Rows are points. A path goes straight from each point to the next, and from the last back to the first. The post is the endless flat space through its rows: a point in 2 columns, a line in 3, a plane in 4, and so on, so that a path can go around it. Count how often the path circles the post. Going back the other way cancels.

Post (1 x 2):
-.13  -.15
Path (27 x 2):
-.66  -.42
.01  -.73
.40  -.02
.21  .35
-.50  .03
-.47  -.34
-.32  -.77
.47  -.48
.36  .06
-.32  .14
-.53  -.23
-.33  -.79
.42  -.36
.19  .04
.21  .23
-.30  .27
-.64  -.20
-.12  -.53
.26  -.25
.03  .30
-.50  .17
-.31  -.23
-.64  -.55
-.03  -.37
.05  -.07
-.08  .28
-.52  .39
Times around: 5

Post (3 x 4):
.16  .12  -.26  .32
-.40  .18  -.18  -.49
.53  -.16  .40  .40
Path (28 x 4):
-.25  .19  .00  -.70
-.20  -.18  .24  -.90
-.12  -.36  -.06  .02
-.18  -.11  .23  .57
.16  -.04  .64  .14
-.03  .60  .43  -.53
.08  .34  -.17  -.71
.42  .53  -.58  .12
.15  .28  .37  -.31
.62  -.03  -.53  .11
.07  -.31  -.63  .10
-.01  -.65  .12  .33
.17  .09  .01  .68
-.25  .27  .85  -.29
-.74  .23  -.18  .10
.69  -.45  .63  .72
-.58  .08  -.17  .26
-.17  .42  .28  .46
-.23  .63  -.19  -.23
.73  .00  .15  -.26
.42  -.33  .02  .11
-.38  -.20  -.52  -.11
-.57  .04  .06  -.19
-.46  .44  -.06  -.07
-.26  .27  .33  .45
-.16  -.37  .37  .31
.04  .27  .44  .24
-.26  .67  .36  -.46
Times around: 3

Post (5 x 6):
.01  .20  -.10  -.16  .29  -.53
-.01  -.05  -.08  .00  .06  .31
.01  -.12  .05  -.15  -.07  -.16
.26  .13  -.12  .07  .26  -.10
-.11  -.03  -.22  -.23  -.33  .19
Path (31 x 6):
-.63  .13  -.51  -.16  -.15  .31
.27  .16  .00  .20  .30  -.35
-.37  .17  .08  -.54  -.38  -.38
.23  -.04  .11  -.23  .07  -.13
-.18  .10  -.06  -.40  .29  -.58
-.15  .14  -.41  -.30  -.09  -.35
.01  -.12  -.09  .04  -.49  -.36
.09  .28  -.20  .04  -.06  -.21
-.01  .26  -.61  -.20  -.46  -.54
-.15  .28  -.94  -.13  -.01  .27
.12  .09  -.39  -.32  .11  .42
.16  -.09  -.02  -.11  -.21  .26
-.01  -.02  .33  -.27  .18  -.43
.12  -.16  .30  -.47  .22  -.30
.11  -.23  .11  -.08  .45  -.27
-.11  .28  -.32  -.12  .25  -.63
.00  .03  -.09  .41  .27  .16
.20  .25  .00  .09  .04  .04
.01  -.10  .18  -.32  -.09  -.03
.22  .12  -.07  -.59  .18  -.64
-.08  -.26  -.03  -.26  .06  -.48
-.42  .35  -.77  -.24  -.13  -.44
-.36  -.26  .38  .11  .20  -.10
.22  -.01  .10  .05  -.19  .25
.30  .13  .11  -.34  .00  -.25
-.37  -.26  .01  -.36  -.16  .15
.02  -.50  .34  -.09  .01  .11
-.09  -.16  .17  -.28  .07  -.03
.45  .04  .10  .16  .46  .22
.19  .20  -.38  -.27  .15  .05
-.17  .13  -.63  -.04  .45  .24
Times around: 3

Post (7 x 8):
.27  -.04  -.29  .56  .03  -.01  -.70  -.49
.06  .17  -.05  .04  -.14  .23  -.15  -.16
.26  -.08  -.22  .06  .17  -.19  -.19  .21
.22  .49  -.04  .12  -.21  -.09  .45  .17
.19  .21  .34  -.22  .26  .00  .27  -.32
.30  -.10  .35  -.12  -.04  .08  .32  -.17
-.16  -.61  -.06  -.16  .44  -.31  -.11  .04
Path (31 x 8):
.30  -.41  .19  .13  .29  -.56  -.41  -.33
.71  .08  .22  -.15  -.03  -.18  -.33  -.24
.91  .47  .67  -.01  -.10  -.06  .37  -.10
.06  -.21  -.10  .60  .47  -.46  .05  .00
.22  -.03  .61  -.29  .49  .20  .79  -.26
.24  -.03  -.16  .00  .08  -.04  .12  -.07
-.08  .39  -.63  -.08  .10  .07  -.75  -.21
-.51  -.48  -.27  -.08  .16  .43  -.16  -.39
.73  -.10  .44  -.07  .19  .44  -.26  -.47
-.57  .16  -.10  -.02  -.08  .50  -.30  -.08
.20  -.18  .23  .11  .46  .29  -.18  -.71
.37  .16  -.24  .16  .28  -.26  -.10  -.04
.10  -.24  -.27  -.14  .63  -.53  -.32  .02
.47  .76  .25  .12  -.13  .20  -.44  -.63
-.69  -.35  .17  -.07  .35  -.23  -.12  -.11
.83  -.31  .49  -.13  .13  -.03  -.28  -.07
-.36  .08  -.24  .15  -.52  -.19  .13  .01
.47  -.01  -.19  .69  -.94  .69  -.64  -.63
.29  .22  -.47  .49  -.73  .62  .15  .26
-.52  .77  -.36  .50  -.72  .31  .46  .14
-.45  -.62  .18  -.23  .14  .06  -.21  .16
.09  -.38  .00  -.14  .28  .04  -.64  -.26
.48  .19  -.19  .51  -.09  -.02  -.54  -.65
.35  -.37  -.16  .27  -.11  .10  -.27  -.26
.80  .48  -.11  .32  -.66  .38  .37  .41
-.28  .12  .10  -.28  .03  .19  .36  .07
.44  .42  -.26  .24  .48  .03  -.20  -.24
.02  .60  -.42  .18  -.10  -.51  .67  .37
.08  -.42  .08  .03  .06  -.28  .10  -.13
.63  .12  .27  -.03  .30  -.35  -.03  -.05
.69  -.32  .26  .51  .04  -.12  -.25  -.21
Times around: 0
